Rows are points. Each copy is the shape, with its points in the same order, stretched, turned, moved and blurred by noise. Say if it was mirrored as well.

Shape (8 x 3):
[[-71 -10 -46]
 [ -8  -2  47]
 [ 53  74  -6]
 [  8 -40 -15]
 [ -7 -13 -17]
 [ 49  21  18]
 [  5  10  41]
 [ 40 -21 -16]]
Copy 1:
[[-60 -72 -30]
 [-18   8  28]
 [ 68 -48  40]
 [ -5  -1 -39]
 [-14 -22 -16]
 [ 41  -3  24]
 [  6   6  32]
 [ 29  -4 -29]]
Copy 1 is: mirrored
Copy 2, 8 rows:
[[-33 -75 -80]
 [  5 -31  50]
 [ 93  67   0]
 [-54   6  -6]
 [-23 -18 -15]
 [ 36  44  29]
 [ 15 -23  32]
 [-19  30  -7]]
Copy 2 is: mirrored
Copy 3:
[[-87   4  -8]
 [  0  44  35]
 [ 83  55 -57]
 [-17 -27  13]
 [-16   1   1]
 [ 66  29  -6]
 [ 21  44  23]
 [ 22 -22   3]]
Copy 3 is: only turned

Shape:
[[-19   9 -12 -26]
 [ 33 -85 -29 -16]
 [ 36 -15 -36  28]
 [-39  -3 -13   9]
 [-56  25  17 -30]
 [ 27  54  48  -5]
 [  8 -33 -30 -55]]
Copy 1 (7 x 4):
[[ -6 -23 -24 -30]
 [ 18 -69  69 -29]
 [ 47 -44   6  10]
 [ -9 -55 -38 -14]
 [-39 -12 -51 -30]
 [ 10  41 -12  38]
 [ 10 -24  22 -59]]
Copy 1 is: only turned
Copy 2, 7 rows:
[[  5  16 -21 -37]
 [ -9  56 -48  46]
 [-20  57   8  12]
 [-34  12 -25 -32]
 [ -8 -18 -21 -57]
 [ 31 -12  64 -24]
 [ 24  37 -44  -5]]
Copy 2 is: only turned
Copy 3, 7 rows:
[[ 14   9 -38   5]
 [ 37 -92  20  56]
 [-19  -4  31  54]
 [-30  -8 -29  -6]
 [ 12  23 -62 -44]
 [ 36  95  22 -31]
 [ 58 -39 -33  41]]
Copy 3 is: only turned

Shape:
[[ 20  -4 -12 -86  55  -1]
 [ 29  -1  -7  15  10  -6]
 [ -3  14 -10  17 -17   3]
 [-17 -36 -14  -3  17 -16]
 [ 14   2  12  27 -25   1]
 [  4  29   4 -17  -4  41]
 [ -4  13 -15   9 -17 -16]
 [ -2  12  10  -7  33  -2]
 [ 66  18   0  32  47 -16]
 [  5  -1  23  28 -17 -13]
 [ -5  25  10 -10 -12   3]]
Copy 1, 11 rows:
[[ 36  17 -36 -45  68  53]
 [ 17  -1  -3   4  -1 -16]
 [  9   7   4  31 -19   2]
 [  0  49 -17  -2  28   2]
 [ -7 -14   3  30 -27 -15]
 [ 17 -21   1  32   7  30]
 [ 10  16   2  16 -22   6]
 [ 13   9  12  -4  28  14]
 [ 40 -23  16 -20   7 -36]
 [-17  -8  11  19 -24 -15]
 [  3  -6   7  17 -10  23]]
Copy 1 is: only turned
Copy 2 (11 x 6):
[[ 59  25 -12 -33  36  20]
 [  9 -46   8   2  -3  -1]
 [-18 -15   1  23 -18  -4]
 [-32 -22 -20   7  33   8]
 [-20 -23  24  16 -19   2]
 [ 15  20   1  -2 -33  34]
 [-14  -8   3  27  -1 -21]
 [ 16 -15   0  18  14  23]
 [ 57 -95  25   7   0   0]
 [-21 -23  28  27  -1   3]
 [  3  16  14  22 -11   6]]
Copy 2 is: only turned
Copy 3:
[[-80   4  37  27  46   0]
 [ -2 -38  -5  -1  16 -11]
 [ 17  -6 -23  -2  -1  -7]
 [-24 -11  25  16 -21 -22]
 [ 26 -14 -18 -11  -3   7]
 [-10   7 -35  19  19  24]
 [ 12  -7 -16 -20  10 -22]
 [-15  -6   9  37  24 -15]
 [  4 -75   5  16  48 -33]
 [ 34 -14  -2  -4   1  -7]
 [  7  11 -11   2  26   4]]
Copy 3 is: only turned
Copy 4, 11 rows:
[[-62 -79   3 -18  35 -24]
 [ 10   4   5 -17  19  -6]
 [  0  21   0   8 -12   5]
 [-12 -21  46  -2   7   5]
 [ 27  17  -8  -5  -9  14]
 [-33   0 -32   8  -4  22]
 [  1  14   8  10 -14 -14]
 [-16 -15   7  23  33   5]
 [ 28  10  -6 -23  71 -27]
 [ 34   9   2  11  -3  14]
 [ -7  -3 -13  24 -10   3]]
Copy 4 is: mirrored

Shape:
[[  0 -25  20  10  54  32 -38 -28]
 [ -1   3 -33 -19 -24 -26  27 -30]
 [-17 -13 -26 -13   0  21 -53 -22]
 [ -2  14  18 -36  66   0 -41 -33]
 [ 28  25  -9   7  18   6 -45 -26]
 [ 45 -34  -7 -33 -42 -45  21 -48]
 [ 18 -13  23 -45 -33 -43  -3 -16]
 [  0 -11  -9   7 -28 -60  17   0]
 [-16  30  24   8  17  71 -47 -40]
 [-22   1   4   4  38   0 -26 -48]
 [ 17 -16 -30 -19 -22 -12  35  11]]
Copy 1 (11 x 8):
[[ -7 -10  42  44  53 -18 -25  41]
 [  7  22  -2   2  -5  -4  11 -66]
 [ 10 -24  10  27  46  33 -12 -20]
 [-37  34  26  77  67   4 -23   6]
 [ 14  31  31  41  11  23 -40   0]
 [-14  45  36 -35  14 -36 -28 -95]
 [-51  31  27 -13  21   9 -27 -71]
 [ -5  20  56   1 -19  21   5 -56]
 [-14 -27 -44  45  24   6 -39  30]
 [-12   2  23  71  39  -3 -11 -14]
 [ 18  16  13 -38  -9  -4  18 -19]]
Copy 1 is: mirrored
Copy 2:
[[-79   2 -36 -23   3  17  16  23]
 [ 27  -2  19   2  -9 -20 -27 -60]
 [-38 -39 -61 -16   9  33 -21  -8]
 [-47   4 -38 -23  47  11  20 -33]
 [-10 -29 -63  -3  12   7  26   6]
 [ 22 -44  22   4 -40 -26  11 -69]
 [ 20 -31  18 -16 -17  26  14 -78]
 [ 33  18  38 -32 -17 -17 -21 -35]
 [-53 -16 -93  10  -3  60  20  -3]
 [-37  17 -43 -30   3  -8  -6 -22]
 [  4  -8  38  18  -9  -4 -21 -20]]
Copy 2 is: mirrored
Copy 3, 11 rows:
[[ 39  15  34  49   0  12  36 -21]
 [-46 -33 -38   2  50  -3 -10  13]
 [ 19 -44  14  10 -19  14  26   9]
 [ 50 -11   3  71  -1  12  -9 -27]
 [ 25  12 -35  18  -9 -12   9  16]
 [-10 -26 -33 -23  93 -43  -7  27]
 [  5 -24 -14 -32  45 -26 -36  -8]
 [-53 -19 -24 -28  27 -36 -35  17]
 [ 41  13 -17  10 -23  37  60 -43]
 [ 11 -33 -14  45   0   1  20 -24]
 [-42   7   2 -11  49  10 -15  40]]
Copy 3 is: only turned
Copy 4:
[[ 26 -21   2 -27  -7  -8  -8  80]
 [  6  19   6  39   8  29  17 -29]
 [ 28  21 -30  20  -7 -10 -27  39]
 [  7 -19 -33 -18  10 -21  46  69]
 [ -8   9 -16   7 -36  16  18  44]
 [ 24 -40   3  88 -20  60  36 -20]
 [-10 -37 -21  64 -19   7  29  -7]
 [-23   2  35  64 -12  11  15  -8]
 [-11  -4 -53 -60 -13  13 -45  60]
 [ -1  -6  -6 -11  26  12   4  63]
 [ 35  14  20  19 -27   6  14 -43]]
Copy 4 is: mirrored

Shape:
[[-22  -6  13  -4  15   6   2  35  -4 -23  31]
 [ 23  -3 -49  -2  -6  -9 -13 -16  81   0  29]
 [-24 -33 -77   6  21  13   9  10   1  -9  26]
 [-25 -28 -69  15  16  12 -11  23  -1  11 -67]
 [-27 -27  32  -8  13  15 -16  -1   1   3  25]
 [ 24 -28  36   8  -4   3  -4  -6  -3 -28 -52]
 [-32 -30  34   2  17  16  74  16  -2 -20  -7]
 [-30 -23  33  -3  18  -9 -17  27   3 -19   1]
 [ 31 -15  22 -10   2 -23 -12  24  -9 -15 -51]
 [  0 -13  20  -7  13  25   1  39  -7  -1 -19]
 [ -1 -29  36  16  15 -14 -10  13  -1  20  16]
 [ 56 -23  35  -3 -30  19  -9  -9   4 -19  -2]
 [-25  19  19  -1  24   3  17  -1 -13  -4  29]
 [ -3   0  30  15 -39  -1  -4   3  -3  -3  26]
 [-24  -2  22  58  23   9  -1  14  -3  -2   6]]
Copy 1:
[[ 27  21   3  -6  30   0 -31  -1 -31 -10   0]
 [  5 -52 -11 -32  85  18 -40  28 -39  25 -29]
 [ 41 -26   3 -56  13   2 -26  18 -28 -16 -12]
 [ 46 -53 -26 -20 -19  22  15  -7  -1  -9  -1]
 [  9  16  10  10  44  -6 -16  -8   5 -23 -27]
 [-26 -15   1  37   5  17 -13 -18  13 -22  18]
 [-10  27  15  -4  -5  41 -25 -36 -26 -42 -15]
 [ 25   1  17  21  39   3 -17 -19 -18 -16  -5]
 [-10 -16  -8  30  14   8   5 -17 -17  -1  31]
 [ 15  15 -18   6  16  15  -2 -17  -3 -16  12]
 [ -5  11   3  24  41   0  12   1 -21 -31 -21]
 [-36   8  -9  23  39  14 -19  20  17  -4  24]
 [  6  24  -6   2  11  -7 -32  -5 -30 -11 -31]
 [-11  21   8  28  26  12 -13  27  -8   7 -20]
 [ 30   2 -17  33   9  17 -21   4 -24 -38 -29]]
Copy 1 is: mirrored
Copy 2:
[[-23 -20 -19 -27 -24  26   4   4  14  28  11]
 [  0  63  10  -6 -35  36 -40  10 -63  62 -17]
 [-44 -37  -4   1 -14  15  -8  -6 -95  41  18]
 [  8 -41  21  38  37  31  13   7 -81  12  60]
 [-17  21 -33  -5 -20  -4  30 -21  13  36  19]
 [ 30  21  13 -15 -21 -12  -3 -10  41 -28  49]
 [-32 -19 -29  10 -46  -5  30  17  46 -40  24]
 [  2   1 -24 -33 -17  17  32  10  26  23  30]
 [ 23  -1   0 -33  22   5 -23   7  32 -23  52]
 [ -4 -17  -4   0  11  31  -5 -11  25   2  53]
 [-24  30 -38 -30  16  26  23 -35   9   4  16]
 [ 22  43  -4 -27 -34  -4 -46 -47  36  -7  28]
 [-34 -13 -20  -1   0  -5  22   9  13  22 -19]
 [ 16  19 -39 -14 -29  22   0 -30  19  15 -23]
 [-10   1   1 -11  -1  52  46 -30   0   5 -10]]
Copy 2 is: only turned

Shape:
[[-28  58  55 -47  44   6 -10 -36  37   2  -9  23]
 [-15   5 -16  19  34  -9  22  -2 -26  24   1  37]
 [  7  -2 -39  19 -24  -4  46  41   5 -15 -15 -12]
 [-11  -8 -26 -23  24  -2   4   0  22  26  10  36]
 [ 19   5 -33 -13   0  23   3 -32 -16 -17  13  23]
 [-34   9  -8 -16  -8  29   7  -1 -23  30  17 -10]
 [-53  73   9 -14  37  14 -27  -5  23 -25  13  27]
 [-14 -50   3  -1 -35 -15  10  42 -22 -42 -15 -10]
 [ 14 -13  -6  10   5  -5  51  27 -16 -22 -24 -46]
 [ -9  74  41 -11  -4 -10 -32 -16  38  20   4  22]
 [ -3  49  55  -7  46  24 -22   4  43   3  47  15]
 [ 18  -2   7  23   0  -3   7  31 -39 -11 -22  -5]
 [ -3  12  -7 -18   1  45  28  28 -10  10 -18  49]
 [-10 -37  -5  42 -36   5  71   9 -20 -22  -6   7]
 [ -3 -41 -15  46 -11  26   9  14   3 -14 -45 -25]]
Copy 1:
[[-34  61   3 -29  55  30   3 -46 -15  10  61  86]
 [-11  23  19  55  11 -20  18 -17 -19  16 -22  26]
 [ 21 -10 -20  16 -20 -19 -39  17  67  32 -22 -11]
 [-33   0   1  21  32  -3  -9 -21 -11 -15   5  18]
 [-18  40 -21  17 -11 -26 -14 -28 -39 -12  18  -2]
 [-25   2  -6 -22  -3 -48  12 -35  -5  54  13   1]
 [ -4  95  50 -25  65  -6  21 -51   2  23  31  53]
 [-12  -3   4 -11 -52 -15 -17  46  47  22  -2 -29]
 [ 22  -8 -37  32 -26 -25 -28  40  66  49  17  10]
 [ -7  35  26 -61  32  51  -9 -69 -16  16  29  51]
 [ 24  36  16 -55  51  -1  54 -42   7 -20  79  68]
 [ 21  18 -10  16 -15  11   7  19  16  36   5  -5]
 [-19  35 -42 -21  33   3  25 -14   0  12  -2  11]
 [-11  -6 -20  14 -81 -56  -3   8  56  24 -34  -1]
 [-11  21 -17  37 -31   3  -8 -15  75  67  14 -35]]
Copy 1 is: mirrored
Copy 2 (15 x 12):
[[-16 -43 -43 -61  14  38  25  10  33  84 -33 -10]
 [ 17   6 -14  26   5   4  30  12   0  30  14 -34]
 [-26  28  13  13  15 -32  14   7  15 -52  29  25]
 [-34   9  -2   5  11  12  31  -8 -17  43   8   8]
 [ 16  35  -6  -3 -22 -12  35  -6  10  24 -42  11]
 [-33  15  26  -6 -46  11  -2  33  20  23  -8  13]
 [-22 -49 -32 -13   1  25  58  34  53  73 -23  23]
 [ -8 -17  20  -6 -13 -57 -31   5 -16 -58  41  56]
 [ 18  27  18 -13  30 -27 -19  14  13 -57  30  18]
 [-39 -31 -55 -31 -20  46  29 -16  60  63 -19  -8]
 [-11 -50  11 -32   2  20  63 -12  71  87  19   2]
 [ 24  -1  11  18  -1 -15  -5 -10  24 -35   5  -4]
 [-38  -3  51  20  -8 -27  35   1  16  12 -42 -23]
 [ 13  12  19  -4 -15 -59  22  26  -7 -49  47  -6]
 [ -1   6  27   1   6  27  38 -10 -16 -73  22  25]]
Copy 2 is: mirrored
